Each point is reached from the start by the listed moves, each made 0, 1 or 2 times, or once backwards (-1), plus a little noise. Is the number of moves made odd or even? Then give how often each move was made.

Moves:
(1): [ 19   7  -5   3 -20]
(2): [-1  6 23  1 16]
(3): [  2 -17  23  20 -18]
Start: [-1 -9 10 -5  1]
Points:
[ 22 -22  98  39 -22] => odd (1, 2, 2)
[ 18  -6 -19  -3 -35] => even (1, -1, 0)
[-21 -41 109  36  19] => odd (-1, 2, 2)
[ 14  20   5 -22  17] => odd (1, 1, -1)

Moves:
(1): [30 -8  6  9 -7  9]
(2): [ 13  19 -10   0 -14 -13]
(3): [ -3 -11  23  -2  -8   6]
(4): [11 13  6 -7 16 19]
Start: [ 15  15   8   1  11 -11]
Points:
[121  50  33   4  -6  24] => odd (2, 2, 1, 2)
[41 -4 35  8 -4  4] => even (1, 0, 1, 0)
[ 54 -23   0  28   2  -5] => odd (2, -1, -1, -1)
[74 29 60 -7  8 35] => even (1, 1, 2, 2)
[47 12  7  6 41 24] => even (1, -1, -1, 1)

Moves:
(1): [ 26 -10  12  16  15  28  10  -2 -38]
(2): [  6  31   2 -17   3   7 -15 -13 -14]
(3): [ -8 -18  -3   8   2  -2   9 -22  -6]
(4): [  0   8  -1  22  10   3 -12  -2   2]
(5): [ 20  18 -11 -10  11  -2  12  20   7]
(6): [  0  12 -10  -5   8  15  12  18   6]
(7): [ -2 -10  -7  18  -6  -9  13  11  -7]
(8): [ -8  -7  -3  -8   8  -9 -11   8  -1]
Start: [ -4   0   1  -3  13  -9  -5   6 -10]
Points:
[ 53 -57 -33  49  77  12  81  88 -73] => odd (2, -1, 1, 0, 2, 1, 2, 2)
[ 35  45 -37  32  60  41  43   8 -80] => odd (1, 2, 2, 1, 1, 2, 2, 0)
[ 56  22   1  20  23  19  32  49 -40] => odd (1, 0, -1, 0, 1, 0, 1, -1)
[-14  -3 -55  26  54 -17  33  73 -10] => odd (0, 0, 1, 1, 1, 2, 2, 2)
[ 33  11 -33  18 107  32  18  71  -4] => even (1, -1, 1, 2, 2, 2, -1, 2)

Moves:
(1): [ -1 -10   2 -18  10 -11  -2  -1   7  10  -8]
(2): [16 -4  1 -7  8  8 13  1  5  3 -7]
(3): [  9  -1 -16   7 -10   0   3 -11  -1   3  -5]
(4): [ 0  1 -8 -5 -6  6  1  6  7 -6 -6]
(5): [  6  -6  -8   6   0  -8  14  -8  -4  11 -12]
(6): [ -7 -15 -18  10  -9  15  -9 -14   1   3 -14]
(7): [  9  -1 -10  14  -7   5  -7   9  13   5   8]
(8): [ 11   6 -10  -5   3   7  -1   5  -9   1   5]
(9): [ -3   6   2  12   1   7  23 -15   5   5  11]
(10): [  2  -9 -22   5   1  -9   4   6  -7 -15 -11]
(11): [  6   9   4  -3   8  -7 -11  -6  -4   7  -6]
Start: [  3   2   3 -15  -6  -4  -3   2   1   8   4]
Points:
[  43  -47 -121   15  -44   61  -15   29    6  -41  -42] => even (-1, 2, 1, 1, -1, 2, 1, 1, -1, 2, -1)
[-32 -31 -46 -58 -13   3 -21  14   3 -23 -28] => odd (2, -1, 0, 2, -1, 1, -1, 1, 0, 1, -1)
[ 50  42 -13 -47  16 -26   7  -7 -38  21 -15] => odd (0, 0, 1, 1, 1, -1, -1, 2, 0, 0, 2)

Moves:
(1): [ 17   7  16  18  12  -3  -1 -12  -7  25 -16   7  -9   1   3]
(2): [ -2  -7  -9   2   0  10  -1  -5   2 -15   2  16  -4  17  10]
(3): [-9  0  5 -2  1 26  0 -3  2 -3 -1 -2 -2 -5 11]
(4): [ 17   0   7  -5   4  -1   9   6 -10   0   9  19   7  -1  -1]
(5): [ -2 -11  -2  13   1   3 -20   7   4   6   4  -6   3  -6  -3]
(6): [  3  -6  -8  18 -20   6  12  -8  -3  -9   2  -6   0   0   3]
(7): [  0   3  13  -5   7  -1   3 -14   8 -15   4  -3   7  -5  -4]
(8): [ 10   3   9   7   1 -22  -4  15  -5   7   1  -5  11   8   7]
(9): [ -8   5  10   8  -2   4  11   5  -4   5  -1   4   5   0 -10]
(10): [  3   3  -1  -7  18   6  11  -4   4  -1   5 -11   2  12  -2]
(11): [ 8 15 -6  1 -5  9  2 11  7 -3  4 -5 -7  8  5]
(12): [ -9  -9 -16   5   5  15  19  12  11   9  -7   8  -7  -4   4]
(13): [-13   3  11  -3   1   6  -3 -11  10  18  -1   7  10   9   4]
(14): [ 14 -13  -2 -19  -6  12 -10  14  24  -2 -12   2  11  22  -8]
Start: [ -1   1  11  -6 -32   1 -13 -17   6   2  -3  -4  10   3   3]
Points:
[-26  -5  66 -24  13  42 -17 -49  -2 -20  14  26  35   2 -25] => even (0, 1, 1, 1, 1, -1, 1, -1, 2, 1, -1, -1, 0, 0)
[ 28  25  30  42 -77  17  22  21  20  18  10 -16  35  -4  38] => odd (0, -1, 1, 1, 0, 2, 1, 2, 0, -1, 2, 1, 1, 0)
[-32  18  75   2  14 -15  30 -83   0  29 -13 100  28  11  13] => even (1, 2, -1, 1, -1, -1, 2, 0, 1, -1, -1, 1, 2, -1)
[ 25   9  56  54 -20  46 -13  10  -4  47   4 -35  23 -10  12] => even (1, -1, 2, 1, 2, 1, 0, 1, 1, 1, 1, 0, 0, 0)
[ 62  30  58 -40 -13  88 -10   8  46  73 -42 105  20 121  35] => odd (2, 2, 1, 2, -1, -1, -1, 0, 1, 0, 2, 0, 2, 2)
[ 15  53  88 -72  15  65  17  19  85  -3  -8 -26  71  97   1] => odd (0, 0, 2, 0, -1, -1, 2, 2, 2, 2, 2, 0, 1, 2)
[-82  46  33  26 -10 109  32 -32  41  26   8 -49 -10 -35   2] => odd (0, -1, 2, -1, 1, 0, 1, -1, 2, 1, 2, 1, 1, -1)

Moves:
(1): [  2  -8   4   1  10   6   0   0   0  15   1  -2   4   3 -10   4   1  15
  -5   2  -5   1]
(2): [-10   7  -1  16  -8  -4  -3  -9 -12 -12   1   5  -7   0  -6   1   8   1
 -10   3  -3 -11]
(3): [ -4  -4   1  12  15  -1   7   8 -18   1  11  -9  -6  19  -5  18  -9 -10
  29  -1  -2   3]
(4): [ -2  -9 -12   1  -1   5  -1  -4   1  -3  -4  15   5   5   7  -2  12   0
  -5   0   1   0]
(5): [-10 -11  -1  -8  11   1   6   2  25   5   2   5  -8  16  -8   2  -7  19
  -7  -9   2  -3]
(6): [  0  -5   8  -9 -11   1   3 -18  -4   3  -7   2   0  -2  -1 -18   4  -3
  -2  -5  -6  -2]
(7): [-6  3  3  2  5 -2 -6  9 -5  4  3  3  6  5  2 -5 12  3  5  9  1  7]
(8): [  7   3   1 -13 -10  -2   1  -5   7  -7  -2  13   0  -8  13   1  -6  12
   4  10  -8  -4]
(9): [ -6   3   4   7  -5  -2   4   0  -1 -13   0  -5   5  -4  14  -4  -9  -9
   3   3 -11  -3]
(10): [ -4   1   7 -10  -1   9   2   2   7   9 -10  10 -10   6  -5  -1  11  14
 -15 -16   4   3]
(11): [ -9  -2  -3  -8   2  15   5  -8   8   1   0  -5  -9  -1  12 -10   9   1
   5  -6   0 -11]
(12): [ -5  10   6  13  -3   2  -3  -2   8 -10   7   1   7 -14 -19   5  12  -9
   6 -10  -1  14]
(13): [  2   1  10 -10  -5  -1  -4  -7 -10 -14  -7  -5  -1  -9  -4   8   1  -4
  -4   8  -1  -1]
(14): [ -7  -3   2   2  -5  -3   2   0  12  -8 -14  -1  -1  -7  20   6   7  -8
   3  17   0  -7]
(15): [ -3  -1 -11   1  -5  -4   6  -6   2  -7 -12  -2  -7   1   8  -6   0   1
  -6   3 -10   0]
(16): [ -8   1  -5 -18 -17   4  12 -15  -3  12   4   2   5   2   9  -4   0  -7
   0  -2  -8  -6]
(17): [  9 -11  -5 -14 -18   6  12   2  16   0 -13   8   8   5  -6  -1   2  31
  -8 -16  17 -10]
(18): [  0  -5   4   3  -9   1  -2   7  -4   0   6   0  -4   7  -1 -12  18  -9
 -15   2 -17   2]
(19): [  6  -1 -22   1  15  -4  18  12   2  -4 -10   5   3  -5  14  -9  -3  -7
   4  14  -2 -13]
(20): [  2   4   8  -3  -4   6  12  -7   4  -1   4   2   0   7  -3   1 -13   4
   0   2   9   2]
Start: [ -6  10  -5  -6   5 -17   6  12   6   0   5   0  11   4   3  13   1  16
  -2   8  11   0]
Points:
[ 18 -24 -55  45  22 -13  39  68  38 -34 -34  21  31   0  33  74  18  40
  56  20  28 -26] => odd (1, 0, 2, 1, -1, -1, -1, 1, 0, 0, 0, 1, -1, 2, 0, -1, 2, 0, 1, -1)
[  -1  -17  -38  -41  -91  -43   66  -61   40 -106 -116   12   19  -59
  101   -8  -30   70  -57   82  -11 -110] => odd (1, 2, -1, 0, 0, 1, -1, 1, 2, -1, 0, -1, 2, 2, 2, 0, 2, -1, 1, 0)
[ -16  -41 -121  -29   66   -4   80   68   65   42    2   44   16   92
   13    1    3   54   12  -27   45  -11] => even (-1, -1, 1, 2, 2, -1, 1, -1, -1, 0, 0, 0, -1, -1, 1, 1, 1, 0, 2, 0)
[-24  -7  29 -24  37 -15  -6  77  59  19 -28  22 -24  37  37  26  36  91
 -38  49   7  -1] => even (1, 0, 0, -1, 1, -1, 2, 1, 0, 2, 0, -1, 0, 2, 0, -1, 0, 1, 0, 0)
[-51   8  63  39  18  23  34  28 -81  56  47 -16 -21 101 -24 -17  50  18
  -6   3 -17  -7] => odd (2, 2, 2, -1, -1, 1, 2, -1, 1, 2, 1, -1, -1, 0, -1, 0, 0, 2, 0, 2)
[-24  20 -30  45  23 -54   9  21  -7 -39  -6   7  -4  -1  48 -37  45 -54
  54  73 -44  21] => even (-1, 0, 1, 0, 0, 2, 2, 1, -1, -1, 0, 1, -1, 1, 2, -1, -1, 1, 1, 0)
[-31  36  55 -27 -39 -23   7 -76   4  15 -18 -20  13 -23 -39   0   5   1
 -29  25   4  45] => even (1, 0, -1, -1, 0, 2, 1, -1, -1, 0, -1, 1, 1, 1, 2, 1, -1, -1, -1, 2)
[-13  40 -28  38   0  18  50 -13  36 -48  16  53  55 -37  44  24  -7  28
  30  37  -3 -12] => odd (2, 1, 0, 2, -1, -1, 0, 2, 2, 0, 1, 2, -1, 0, 0, 0, 0, -1, 1, 2)
